Each row of a before or after table is a point. The points were changed in one or more steps. Then noise was added and the rows were shuffled. The steps act on columns, c1 being the first. What was done? A step turns or swaps two columns, mirrors them in a line or flattens them onto one, adds a multiple of one to another, or multiplies or shifts one. Angles are multiples of 10 degrees, from the lower column toward the higher: turns from -170 to 170, lines from 10 to 170 but not 90. Use the fewest steps. Two steps may share a column if one is a turn and the other turns, adds or multiplies; they go together, in the order done. Otherwise the lowest column goes first.
In the rows, zero is written as 128.

Before, 9 rows:
[[137 136 102]
 [138  79 180]
 [155 158 142]
 [ 84 151 134]
 [134 109 139]
 [108 197 139]
 [137 115  93]
 [120 147 155]
 [149 129 110]]
After (9 x 3):
[[125 114  93]
 [ 93 147 143]
 [129 149 156]
 [161 166 133]
 [124 199 139]
 [117 133 102]
 [129 109 139]
 [109 122 110]
 [136  79 181]]
Steps: mirror c1 and c2 in the line at 100 degrees

Before:
[[139 106 151 129 147 135  90 157 117]
 [134 106 113  82 156 100 140 193 105]
 [163 127 113 121 134 141 119 119 149]
 [160 168 160 144 152  67 106 101 117]
 [158 124 119 126 178 100 164 153 127]
 [168 141 118 128 100 165 143 160 133]
 [ 72  99 136 117 139 165  96 136 143]
 [167 138  89 121 156 163 132 156 110]]
After (8 x 9):
[[168 161 119 125 100 177 142 146 134]
 [159  90 119 126 180 110 163 160 128]
 [159 151 160 145 151  62 107 123 117]
 [133  86 116  80 158 124 140 199 105]
 [138  92 152 131 147 144  89 152 116]
 [164 123 115 120 135 138 119 116 149]
 [ 72  90 136 115 138 165  96 121 143]
 [168 117  88 123 156 169 132 142 110]]
Steps: add -0.7 times c5 to c2; turn c6 and c8 by -20 degrees

Before:
[[130 115 127 117 167 113 144 151 111 142 152  74 144 103]
 [111 102 151 111 159 117 114 150 122 104 123 156 129 132]
 [119 131 142 144 172 127 127  69 116 149  43  97 132 119]
 [121 117 142 164 168 136  91 158 134 151 122 133 154 129]
 [119 131 147 114 124 159 119 110 101 130 110 127 111  89]
 [133 121  98 115 122 127 136 156 137 166 155 138 112 135]
 [142 121 120 104  40 112 146 158 148 152 119 140 114 172]
 [116 136 151 166 156 153 151 144 115 150 142 152 123  83]
 [146 128 141 121 167 109 103 168 100  76 149 142 112 124]]
After:
[[118 139 151 167 155 152 150 144 114 151 143 153 126  17]
 [137 137 142 164 169 136  92 156 133 150 121 130 153 131]
 [124 137 147 114 125 160 119 110 101 129 111 129 110  30]
 [151 149 151 112 157 118 114 150 121 104 124 157 135 138]
 [135 124  98 114 123 128 137 157 136 165 153 140 114 145]
 [142 129 126 116 167 113 145 151 111 142 152  72 135  67]
 [123 137 143 145 172 127 127  69 116 149  41  96 127 105]
 [138 115 120 104  40 111 144 159 148 151 118 143 116 238]
 [131 110 141 123 167 109 103 167 101  76 148 144 115 117]]
Steps: mirror c1 and c2 in the line at 140 degrees; turn c12 and c13 by 10 degrees; multiply c14 by 2.5

Before:
[[114 147 161 117 152 118 125 116 110 124 121 146  97 137 109 137 147 106
   98 127 169 122 175 121 127 132 153 173 150 160 144 141]
 [149  95 119 105 128 142 156 134 161 140 126 131 103 122 107 104 159 115
  135 120 112 125 169 125 106 130  76 156 188 108 161 173]
 [156 155 169  92 143 138 137 161 144 135 129 139 109 148 118 137  88 131
  149  96 122 111 131 109  86 152 104  71 138 122 119 153]
 [127 118 140 189 173 133 158 150 141 166 145  90 115 133 134 142 140 169
  128 135 126 145 135  97  97 175 128 165 143 135 125 126]
 [132 145 111 169 157 108 130 142 184 150  86 151 181 163  93 128 104 180
  151 117 133 137 147 126 129 142  70 135 127 154  69 133]
 [144 191 156 150 135 133 125 155 116 116  96 118 148 174 126 139 124  95
  125 130 121 161  84 116 102 145 137 154 125 122 106  98]
 [148 107 140 122 149 114 170 180 123 128 110 149 161  91 121 111 165 115
  184 119 155 132 112  42  78 153 130  83 110 123 143 123]
 [173 129 163 159 143 148 132 135 124 141  90 121 116 109  99  98 120 130
  177 177 149 133 119 122 139 209 153 143  93 139 193 109]
 [108 132 161 151 143 173 108 137 122 147 100 129 148 156  85 108 120 152
  127  91 141 141 136 108 119 158  98 120 131 176 157 149]
 [ 85 142 110 144 138 134 149 139  73 146 150 129 156 143 129 108 129 136
  138 122 123 158 184 142 156 158 120 120 140 140 133 163]
 [110 112 174 115 130 123  98 117 108 107  91 129 126 126 145 103 153 118
  132 140  97  88 118  87 117 122  89 156 112 122 158 114]
 [108 112 133 107 121 127  89  76 124 155  84 171 162  99 107 145 117 148
  118 122 128 137 175 118 110 126 152 134 149 114 128 160]
 [133  70 152  99 168 118 112 151 118 143 142 124 134 160 139  72 112 173
  117 133 106 109 163  93 154 135  77 131 143 152  92 139]
 [129 152 132 125 146 128 130 122 145 136  83 138 124 105 144  95 199 152
  130  92 126 148 110 113 111 166 161 121 120 159 139 148]]
After, 14 rows:
[[122 147 171 169 158 108 130 141 184 147  84 151 184 161  93 124 104 181
  151 139 132 137 147  99 102 142  70 135 129 154  69 134]
 [147 112  14 113 130 123  96 116 107 108  91 130 127 129 147 103 151 118
  130 118  99  88 119  57 207 121  90 156 110 124 158 114]
 [171 143 160 145 139 132 150 139  74 147 152 128 157 144 129 109 129 138
  139 140 123 158 185 115  76 159 120 122 141 140 135 163]
 [ 94 153  39  91 143 140 136 159 146 135 129 140 109 148 114 136  87 130
  150 154 122 114 132  79 223 153 104  73 139 121 117 155]
 [105  95 164 106 126 141 156 134 161 141 126 132 104 122 108 104 160 117
  136 131 113 126 170  95 133 131  76 155 187 107 161 172]
 [143 132  47 149 143 175 108 135 123 147  99 129 148 155  84 108 120 151
  129 168 141 141 135  76 187 156  98 121 131 178 157 150]
 [ 93 129  29 157 141 148 133 137 123 140  89 120 112 109  97  99 120 130
  180  73 149 132 120  91 171 211 154 143  93 139 192 108]
 [124  68  55 100 167 119 114 153 115 142 143 124 135 159 138  73 112 173
  117 120 106 108 164  64 143 134  78 130 142 154  91 138]
 [140 147  42 117 153 117 126 118 108 123 123 144  96 139 108 138 149 107
   98 129 168 121 172  94 177 132 155 175 153 160 143 142]
 [115 194  67 152 134 131 123 155 115 117  96 120 148 173 130 140 124  94
  124 125 120 163  83  85 191 145 137 153 126 122 105  98]
 [106 106 123 122 147 116 168 181 124 128 110 148 162  89 121 110 165 115
  184 134 154 132 111  10 189 152 130  85 110 121 145 124]
 [131 118 111 189 172 132 159 149 138 167 144  92 115 132 134 142 142 168
  129 119 129 142 136  68 172 172 129 166 143 135 125 125]
 [149 114 127 107 119 128  90  75 123 156  83 171 162 100 107 146 117 149
  115 134 128 138 174  89 154 127 153 134 150 113 127 161]
 [122 151 123 123 146 129 128 123 145 137  87 137 126 106 144  96 198 153
  130 162 126 148 111  82 151 165 162 120 122 160 138 149]]
Steps: turn c1 and c20 by -170 degrees; multiply c3 by 3; turn c3 and c25 by 150 degrees; shift c24 by -30

Before (11 x 64):
[[118 133 122 168  73 127 137  94 119 107 123 125 125  98 143  85 161 101
   97 114 107  86 137  85 125 107 151 154 169  98 112 119 101 106  88 144
  161 158 125 103 162 118 112  84  85 120  78 137 113  89 122  88 125 135
  156 121 130 135 142 137 120 116 119 134]
 [102 121 112 129 150 132  80 108 137  86 105 110 122 115 100 147 100 150
  114 105 100  86 122 143 122 113 142 103 157  98 183 159 130 158 126 113
  123 141 150 113 155 131 147 125 106 135  84 139 109 108 127  57 149 153
  139 116 141 137  86 137 124  80 120  85]
 [119 132 140 156 147 133 121 153 160 127 172 122 148 126 132 122 104 102
  109 117 147 153 104 115 120 138 158 111 103  77  99 132 158 124 154  71
  165 153 123 117 105 121 133 135 140  84  90 189 163 111 117  97 180 120
  139 146 128 155 171 143 111 143 113 105]
 [130 139 125 164 138 122  89 149 184 132  86 167 166 148 105 153 108 130
  100 132 138 107 159 154 151 100 170 116 106  71 141 137 106 115 118 178
  128 180 170  83  96 146  87 141  73 139 111 111 131 159 100  91 117 142
  134  99 132 147 153  81  96 118 108  99]
 [102  99 137 122 132  86  92  97  85 128 218 153  88 122 137 164 145 116
  105 118 105 101 137 139  86  65  83  67 139 167 137 103 111 118 100 110
   95 140 141 123 100 101  79  97 141 115  99 194 117 124 146 105 169  74
  112 151 157 117 135 133 146 131 168 147]
 [128 116 177 162 180  95 143 141 182  99 110  78 109  90 123 160 118 171
  138  73 114 104 139 127 156 119 119 138 169  85 139 131 133 152 157 150
  135 158 147 162 151 136 134 132  92 107 110 140 132  91 157  91 162 118
  133  88 160 102 123 158 152  97 125 131]
 [157 128  77 135 181 127 109  99  89 163 145 142 116 115 115  72 102 149
   78  90 118  97 129 146 140 172 155 160 117 151 168 103 137 112 160 121
  113 139 157 118 144 183 141 138 100  99  76  78 139  86 106  75 135 193
  156 147 129 151 159 141 143 152 127  88]
 [103 133 144 100 178 128 143 115 122 158 130 140 141 205 134 114 130 116
  122  73 167  87 130 146  92 131 120 147 118 122  95  89  89 118  75 133
  109 145 117 127 122 118  97  84  92 143  58 138 155 130 105 104 102 129
  120 187  81 112  82 129 116 121 108 137]
 [119 117 126  98 175 117 159 127 117 142 114 109 110  82 159 144 123 103
  144 126  84  97 137  96 145 142 105 126 133  94 181 102 113 102  79 151
  145 135 120 121 153 143 150  91 114  90 166 124 151  79 123 117 104 141
   96 130 149  94  90 134 135 126 161 149]
 [119 124 133 146  96 148 137 148 143 107 150 142 108  57 115 161  88 128
   98 114  87 173 129 157 112 127 106 106 109 138 103 141  99 160  98 156
   96 148 117  99 169 100 157 122  95  89 115 144  88 157  65 162 131 122
  120 136 108  79 146  92 130 166  94 139]
 [135 153 115 114 129 114 100 125 161 135 131 114  99 121  86 154 148 120
  132 117 112  97 124 112 130  74 134 110 118 145 115 169 118 169 114 112
  139 185 127 129 162 129  84 140  77 133 126  88 102 126 136 101 123 153
   89 108 130 117 166 162 100 127  79 134]]
After (11 x 64):
[[102 134 153  99 178 129 143 116 121 152 130 139 141 200 135 117 129 117
  123  73 168  85 102 156  90 134 119 124 118 122  96  88 101 118  77 136
  108 146 119 128 121 118  95  84  92 143  59 100 153 148 106 105 102 129
  121 188  81 112  81 130 116 122 109 137]
 [119 132 148 155 147 135 123 153 161 137 173 122 150 157 131 124 104  98
  110 115 148 155 169 108 122 140 159 132 101  77  97 133 135 125 153  70
  166 153 125 116 107 121 134 132 141  85  91 179 163 113 118  97 178 119
  138 146 126 156 171 144 111 144 113 106]
 [119 133 119 168  75 127 136  94 120 138 123 126 124 104 145  83 162 101
   95 112 106  84 100 112 126 108 152  81 170  98 111 120 115 105  88 143
  161 159 127 103 161 116 113  85  85 121  78 150 112  85 123  90 123 135
  155 121 132 134 143 138 120 116 120 132]
 [155 128  45 135 182 128 108  99  87 181 146 141 116  92 113  71 102 149
   79  88 117  96 133 161 139 171 153 114 116 152 170 103 133 112 159 123
  113 140 157 118 141 183 142 137 101  97  76  91 138 120 107  74 133 192
  155 145 129 150 161 141 143 152 128  89]
 [131 137 123 160 137 123  88 150 181 111  85 169 164 138 104 152 110 131
  101 133 138 107  88 139 151 102 169 155 106  69 140 136 131 115 118 177
  129 182 170  84  96 147  88 143  76 138 113 102 131 154 101  93 118 143
  130  98 132 147 155  80  98 119 106  99]
 [101 122 102 126 152 132  81 107 137 110 103 110 120 122 101 147  99 151
  114 102  99  86 135 125 123 111 142 160 157  98 182 159 126 158 128 111
  125 140 151 112 154 130 146 125 110 136  85 144 109  84 127  60 149 154
  140 117 141 137  90 135 124  79 118  86]
 [134 153 108 115 130 115  99 125 160 135 131 113 102 100  87 153 149 120
  131 115 112  98 123 104 130  73 135 130 117 144 114 171 117 169 113 114
  139 185 129 129 161 128  85 139  79 134 126  96 102 130 135 101 123 152
   87 109 132 116 167 162 101 127  78 133]
 [103  98 142 123 133  87  89  95  86 132 219 153  89 155 137 161 146 115
  104 117 105 101 109  95  88  61  82 181 141 167 135 102 121 119 100 108
   94 141 141 122  98 102  79  99 143 115  98 187 117 126 150 106 167  76
  113 154 153 120 135 133 149 132 169 146]
 [130 117 207 161 180  95 143 140 182 132 111  77 109 100 122 159 115 170
  138  73 113 105 123 133 156 118 118 120 169  88 140 129 140 152 157 149
  137 157 148 160 154 135 134 130  93 109 110 158 132  79 158  92 162 119
  132  87 161 102 123 157 150  98 124 130]
 [118 117 123  98 177 117 158 125 118 167 114 109 110  85 160 145 124 101
  146 126  87  97 112 103 144 140 104 105 132  95 181 101 122 101  80 151
  144 135 121 121 154 142 150  91 117  89 167 149 150 100 123 116 105 140
   97 129 151  95  91 133 136 128 165 148]
 [119 125 135 148  94 146 138 148 144  93 150 142 108  76 115 161  89 126
   97 113  86 175 109 135 112 128 107 162 108 137 103 141 108 160 100 156
   95 150 118 100 170 101 157 121  93  89 114 176  88 138  64 160 130 121
  119 136 108  79 146  92 133 166  93 139]]
Steps: multiply c3 by 1.6; turn c10 and c50 by 40 degrees; turn c14 and c48 by -30 degrees; mirror c23 and c33 in the line at 70 degrees; mirror c24 and c28 in the line at 20 degrees

Before:
[[135 126 170 100  92 138 160 131  73 173  95 140 158 112 147 151 152 111
  160  92 137 111 154  79  67 124 145 154 130 141 103 144 121 130  86 124
  117 111 135 121 103 127 142 116 105 116 105 152 110 172 114 142 121  94
  115 107 123 132 103 158 136 114 112 202]
 [ 93  49 120 152 140 135 165 103 174 109  83 144  99 109 138 144 119  93
  104 131 181 141 125  30 121 118 149 110 113 168 118 116 153 133 141  97
  114 180 145 156 152 157 148 169 173 124 108  84 159 184 172  54 158 151
  126 148 156 133 111 102  68  91 178 142]
 [115 108 131  76 108 123 146 129 166 154  96 121 102 157 142 108 144 106
   92 159 150 155 128 129 163 151 112 174 110 125 176 122 140 112 132 162
   97 119 110 118  99 146 141  92  84 101 158  80 127 113 119 123 126 130
  118 117 133 172 125  92  93 117 117 149]
 [129  88 159 120  98 132 122 136 139 154 100 120 133 121 132 120 168  88
  133 129  92 155 131 128 165 139 128 142 140 124  94 148 218 108 100  99
  162 124 141 133 106 122 128 148 129 118 156 176 138 124 113 175 160 144
  131 113 146 116 151 119 141 102 169 112]
 [127 141 131  92 105 107  92 170 111 131 150  86 141 115 153 144 102 108
  164 120 137 154 201 158 117 168 148 133 134  98  84 109 197 108 119 153
  116 117 106 116 141 150  98 116  66  71 162 147 112 165  73 138 107 103
  119 148 142 123  93 144 125  82 131  87]
 [132 128 112 165 126 137 173 112 118 139 138 126 128 110 113 145 143 108
  124 135 187 163 141 120 129 154 110 209 136 100 124 139 122 116 151 125
  125 123 127  83 155 145 169 106 110 109 125 188 148 129 131 117 132 145
  163 106 166 153 152 140 114 151  98 149]
 [191 107 107  61  89 156 134 154 119 134 132 135  93  87 109 114 182 124
   87 137 142 181 143  77 134 155 151 124  81 143  62 185 140 142  67 181
  140  98 162 181 124 133 110 146 130 121 160 105 127 140 155 105 158 156
  127 138 121 110 119 179 144  86  82 104]
 [141  94 122 116 167 128  84  86  77 127 132 122 105 149 127 112 164 116
  181 132 145 145 134 136 114 151 140 165 118  92 104 150 161 120 125 147
  138 141 103 123 135  96  90 114  65 123 133 126 142 150 100  96 134 183
  113  95 162 131 147  96 152 135 140  78]
 [ 94 118 132 139 123  64 131 139 117 140 137  96 101 121 140 120 132 116
  132 134 140 165 106 101 151 139  99 117 126 106 116  82 126 155 205 169
   78 130 130 148 147 141 115 134 121 141 111 106 157 183 100  99 117 168
  137 114 107 153 108 200 179 166 139 158]
 [116 143 116 124 136 128 131 124 130 141 145 108 125 159 145 140 145 150
  156 146 117 157 154  80 118 134  84 139  92 152  88 152 135 137 113 200
   60 163  77  94 125 155 114 125 159 107  91 146 111 170 139 121 187 124
  133 118 120 126 105 139 148 114 145 125]
 [109 128 126 171 128 146 121 120  90 116  89 105  79 107 135 155 153 162
  144 164  99  96 187 139 131 116 137 121 134 120 149 159 113 136 133 112
  185 132 133 135 108 183 106 133 131 127 151 129 134 163 163 129 139 141
  125 117 126 104 170  85 119 163 120 120]
 [109 146  94 107 148 110  92 102 172 159 140 148 106 107 137 125 135  77
  141 103  81 127 119 190 162 133 153 157 131 139 112 173 120 106 136 154
  106 117 153 192 138 143 134 135 119 114 141 158 131 115 143 156 120 160
  101 150 157  68 162 128 141  92 143 134]]
After, 12 rows:
[[116 144 116 124 135 127 132 124 131 170 144 108 126 159 145 139 143 149
  155 145 116 157 154  80 117 133  84 135  92 152  88 152 135 139 109 200
   60 163  76  95 124 156 112 124 160 107  91 149 109 170 117 119  87 125
  134 124 121 125 105 138 148 115 144 126]
 [144  95 121 115 168 127  85  83  76 135 131 121 106 149 125 114 163 117
  181 132 147 144 136 137 114 152 139 165 118  94 103 148 162 119 126 148
  138 141 102 124 135  97  91 113  65 123 133 124 141 153 154  96 127 182
  111 115 161 132 147  96 152 136 140  79]
 [129  88 158 120  98 133 122 134 139 158 102 120 135 120 132 120 167  90
  133 130  91 156 131 128 165 141 127 141 139 124  96 150 219 109  91 100
  162 123 141 132 104 124 126 147 128 117 156 178 138 122 144 175 110 144
  130 122 145 117 151 120 141 102 169 111]
 [110 148  93 109 148 110  93 100 172 105 139 147 105 107 138 126 134  78
  140 103  81 128 120 189 161 133 154 157 131 138 112 173 121 106 105 154
  105 117 152 192 139 144 133 137 119 112 141 157 131 113 116 156 119 160
  100 137 157  68 161 127 142  92 142 136]
 [ 94 116 130 137 123  64 131 139 117  65 137  96  99 122 141 122 132 117
  129 131 140 162 107 101 151 138  96 119 128 106 116  82 129 154 154 169
   80 130 129 148 146 141 116 133 121 140 112 106 158 183 158  99  91 167
  137 121 106 155 109 201 180 165 138 158]
 [191 107 106  60  89 157 134 152 118 182 131 135  95  86 108 114 182 123
   86 138 143 182 145  76 137 154 150 125  81 144  62 185 140 143  91 179
  140  95 164 182 124 134 108 147 130 120 158 107 127 138 101 106 137 156
  125 132 120 112 119 181 143  87  82 103]
 [114 107 129  74 108 123 146 129 165 114  95 121 100 154 143 108 145 107
   93 161 150 156 125 128 162 152 113 174 109 126 178 123 140 111 106 162
   95 120 109 119  99 145 140  91  85 100 158  79 129 115 137 122 119 128
  118 123 134 173 125  93  93 116 116 149]
 [134 127 169 101  90 138 160 132  72 134  95 140 157 111 146 150 152 113
  159  92 136 112 154  77  66 126 146 156 130 141 102 145 120 130  66 121
  116 109 135 120 106 128 141 115 107 116 106 152 112 172 142 143 144  93
  115 119 122 133 101 157 136 113 112 203]
 [109 125 126 170 128 145 123 122  92 136  88 105  80 107 135 152 153 161
  143 165  99  98 187 139 132 116 135 121 135 119 148 159 114 138 142 111
  185 133 133 135 109 183 106 134 129 129 153 127 135 162  92 127 122 141
  126 122 126 104 171  86 117 162 120 120]
 [ 93  51 122 153 139 134 165 103 174 146  83 146  98 108 136 143 118  93
  106 130 183 139 126  29 122 116 148 109 112 168 118 114 153 132 151  97
  112 180 145 155 151 160 150 169 171 124 109  84 160 183  83  55 102 151
  125 137 157 133 111 103  67  91 178 142]
 [131 130 111 166 127 136 173 113 116 111 138 127 128 109 113 145 142 108
  123 135 186 163 140 121 130 155 111 209 136 100 124 138 123 116 131 124
  124 124 127  85 155 144 169 104 109 110 126 189 148 129 124 116 108 144
  165 120 167 153 151 140 115 153 100 149]
 [126 141 132  94 105 107  93 170 111 120 148  86 139 114 153 144 101 104
  164 119 138 154 202 157 117 166 148 132 137  99  84 107 198 109 120 152
  114 118 103 115 141 152  99 115  66  71 161 146 110 164 182 137 147 104
  120 137 142 120  94 144 125  80 132  88]]
Steps: turn c10 and c35 by -60 degrees; turn c10 and c53 by -140 degrees; multiply c51 by -1; multiply c56 by 0.4
